Rows are points. Examples show where two turns around zero, p and q, send a point. Write where each new point lands after one turn and then the other. Backwards means that the second turn is done in reverse. Each puzzle has new turns, and all numbers are rounded.
In the rows, 128 means zero.

Turn p:
[ 93 156  77] -> [ 82 156  86]
[106 158 132] -> [103 153 139]
[157 135 135] -> [156 139 132]
[156  63 167] -> [170  64 153]
Turn q:
[136 103  37] -> [129 104  36]
[105 148 158] -> [112 153 159]
[126 113 158] -> [122 114 158]
[144 148 159] -> [149 142 159]
Where do these land?
p, then q: [180 146  94] -> [178 145  91]
q, then p backwards: [176 114 121] -> [166  95 130]
q, then p backwards: [ 84 115 129] -> [ 83 135 122]
p, then q: [ 73 137 167] -> [ 79 137 175]

Turn p:
[106  76 153  76 161 156] -> [131  73 173  85 160 149]
[153 102  75 123 118 158] -> [146  90  81 128 114 159]
[ 93 159 162 118 176 172] -> [127 164 169 102 173 172]
[152  82 107 165  85 122] -> [131  87 109 177  84 124]
[166 141 134 136  80  98] -> [144 141 116 140  77  88]
[120 185 135 143 196 114] -> [134 189 125 131 196 121]
[106 151 130 135  80  75] -> [ 83 152 122 133  91  82]
Turn q:
[181  84 154 186 175 159] -> [168 113 171 209 169 141]
[ 70 125  67 107 162  96] -> [ 92  97  76  84 176 105]
[108 111 151 151 138 163] -> [102 113 160 153 136 149]
[131 135 124 171  70  91] -> [120 133 111 157  75  77]
[168 111 123  88  98  99] -> [184 119 117 100  95 119]
[153 154 101  96  94 150] -> [145 149  91 114  95 163]
[ 93 152 167 160 123 128] -> [ 81 150 162 140 121 110]
[101 100 164 117  95 136] -> [111  99 165 115  91 132]
[147 178 101  75 196 131] -> [151 176 100  81 194 157]
Where do these land?
p, then q: [ 66 196 121 113 181 164] -> [ 87 179 129  86 184 189]
p, then q: [130 107 173 157 138 134] -> [131 140 175 159 126 116]
p, then q: [132  83 116 179  38 126] -> [ 92  84 118 180  49 103]
q, then p: [177 125 135 101 102 163] -> [173 135 122 128  82 159]
p, then q: [152 110 150 142 169  92] -> [156 134 147 146 163  85]
q, then p: [179 161  90 132 131 109] -> [153 155  65 136 131 120]
q, then p: [107 133 139  65 125  91] -> [134 110 131  59 123 100]
p, then q: [ 82 110 100 135 140 146] -> [ 90  98 132 131 152 156]

Turn p:
[197  93 197  78 145 130 128 146  69] -> [111 107 226  98 105 147  63 120  97]
[ 73 109 139 135 141  77  52 107 180] -> [120  79 108 119 179  49 162  91 156]
[129 155  78 171 148 109 163 184  90] -> [122 166 105 147 149 133 118 215  93]
[ 97 135 157 173  63 143  96 113  94] -> [ 86 108  77 157  76  98  98 105 126]
[109 116  96  88 147 132 153 185 191] -> [137 166 156 106 155 131 176 166 192]
[140 188 107 104 123 117 110 119 105] -> [149 176 121 150 149 116  94 104 109]
[111  86 139 156 133 155  90 100 133] -> [103  70  98 114 132 138 126 105 145]
[148 147 100 160  65 143 113 101 138] -> [167 127  70 147  90 124 103 117 144]
[135  83 108  86 144 106 184 141 136] -> [143 149 165  67 122 142 165 157 120]
[176 186 167 102 167 120 166 113 146] -> [171 144 195 177 139 155 141 108  97]
[ 95 110 120 155 133 174 153  97 125] -> [100 116  88 125 114 175 159 119 126]
Turn q:
[124 118  89 105 115 127 165  81 101] -> [167 122 101 151 117 102 151  88  99]
[150 101 151  97  72 153 113 144  93] -> [133 125 151 145  70 148 109 150  75]
[153 105 108  90 179  65 128 137 160] -> [130 101 139  72 169  59 113 128 118]
[143  75 157 174 160 128 126  99 141] -> [ 85  79 157 164 164 127 129 111 135]
[162 106  93 109 108 179  75 122 103] -> [138 100  86 149 118 159  89 157  71]
[189 122 162 105 178 145 150  89 135] -> [163 104 179 144 195 130 134 127  96]
[113 183 180 183 157  90 107 150 134] -> [ 87 186 160 125 162 135 105 133 194]
[ 67 124  85 170 125 182 111 174  91] -> [ 73 152  50 144 101 162 165 158 129]
[ 90 179 141  82 106 122 116 134 153] -> [156 165 130  68 106 157 120 110 141]
[ 90 167 115 164  82  89 190 150 169] -> [149 146 128 116  80 100 166 119 220]
Where do these land?
q, then p: [164 103 140 143 150 142 143  68  85] -> [110  72 105 144 138 147 123 145  68]
p, then q: [146 146  96 130 103  95 182 164 177] -> [166 143 164 130 116 101 130 196 166]
q, then p: [ 94  76  75  99 149 164  53 144 207] -> [ 97 159 117   6 154 156 125 114 181]
q, then p backwards: [133 114 126 165  84 139 130 177 152] -> [132  97 145 161  95 153 147 172 145]
q, then p: [157 147 174  90 160 136 169 117  96] -> [115 122 178 172 124 150 111 129  71]
q, then p: [151 130 125  94 163 116 118  97  53] -> [114 132 114 150 164 123  87 127  51]
q, then p: [ 97 134 108 151  62 148 145 168 122] -> [150 161  95 140  71 117 133 152 171]
q, then p backwards: [148 156 163 116 211 109 125 130  95] -> [110 163 107  84 194  93 117 156 105]
p, then q backwards: [115 165 108 184  73 123 119 157 131] -> [148 137  68 173  97 120 126 149  89]
p, then q: [121  83 133  89 110 127  52  97 181] -> [156  55 151  87 155 104 106  70 119]
p, then q: [104 104 165 122 169  96 141  88  85] -> [106 163 138 149 119 116 158  81  70]
p, then q: [106 178 122 152 102 139 158 128 152] -> [148 134 107 164 119 119 142 145 183]
